Rows are points. A path goes straight from each point to the next, and from the last back to the first. The post is the endless flat space through its rows: a point in 2 columns, a line in 3, a plane in 4, and so on, so that a path can go around it. Count how often the path circles the post. Going back the other way cancels.

Post (2 x 3)
[[-1.25 -2.31 -1.09]
 [-0.28  1.67  0.05]]
Path (19 x 3)
[[ 0.31 -0.16 -1.39]
 [ 0.38 -0.04 -0.61]
 [-0.31 -0.84  1.31]
 [ 0.93  0.45 -0.56]
 [ 1.53  2.24  0.63]
 [ 1.14  2.68  2.12]
 [ 0.69 -0.95 -1.89]
 [-0.36  1.64 -1.64]
 [-2.30 -3.05 -2.88]
 [ 1.12 -0.64 -3.48]
 [ 1.08 -1.95 -0.51]
 [-0.36 -0.30  2.65]
 [ 0.73 -1.61  0.40]
 [ 2.04  3.64  0.26]
 [-0.55 -0.08 -4.16]
 [-1.90 -1.48 -2.13]
 [-1.69  2.46  1.37]
 [-1.80 -4.31 -0.68]
 [ 0.06 -0.36  0.09]]
Times around: 1

Post (5 x 6)
[[-0.62  1.82 -2.33  0.58  1.02  0.03]
 [-1.77  0.43 -2.68  1.72  0.07 -1.24]
 [-1.07 -2.67  0.46 -1.64  1.06 -0.38]
 [-0.83  0.56  1.50 -4.19  0.15 -0.30]
 [-1.81 -0.79 -0.96  0.23 -0.26  0.77]]
Path (26 x 6)
[[-3.15 -1.44 -2.69 -0.66  1.37 -0.84]
 [-1.78  1.76 -0.87  0.61  0.09 -2.14]
 [ 2.15  0.27  1.60 -2.28  2.29 -0.53]
 [-0.49 -1.46 -1.03 -1.05 -0.15  1.06]
 [-1.10  1.84 -1.38 -1.92  0.27  0.11]
 [-2.67  1.20 -1.86 -0.45  1.97  1.97]
 [-3.02  1.21 -3.38 -0.39  0.20  1.22]
 [ 0.60  1.34 -4.65  1.17  1.29  1.09]
 [-1.04 -3.76 -0.67  0.56  0.19 -1.58]
 [-1.81 -2.00  2.58 -2.41 -0.61 -1.67]
 [ 0.59 -1.34  0.82 -3.42  0.71 -1.80]
 [-0.88 -0.48 -1.71 -3.01 -0.92  2.49]
 [-2.24  2.01 -1.04 -2.46  0.63  1.38]
 [-2.25  2.26 -3.80 -0.47  0.29 -1.84]
 [-0.75  1.25 -2.96  0.58 -1.14 -0.28]
 [-0.20 -1.31  0.44 -1.45  0.63  1.33]
 [-0.64 -0.70 -2.28 -2.21  1.49  0.51]
 [-2.37  1.59 -2.97  0.64  1.59 -2.79]
 [-3.45 -0.78  0.21  1.05  1.01 -0.33]
 [ 1.39  0.12  0.09 -0.06  0.76 -1.09]
 [-1.08 -1.74 -0.15 -0.89 -1.43  3.29]
 [-0.54 -0.05 -1.71 -3.12  1.50  0.85]
 [-2.26  1.58  0.91 -2.63 -0.22  1.80]
 [-1.83  2.34 -1.02 -0.23  0.73 -0.83]
 [-1.40  3.63 -3.76  0.14  0.74 -1.69]
 [-2.95 -1.07 -2.99 -1.34 -1.78  1.16]]
Times around: 2
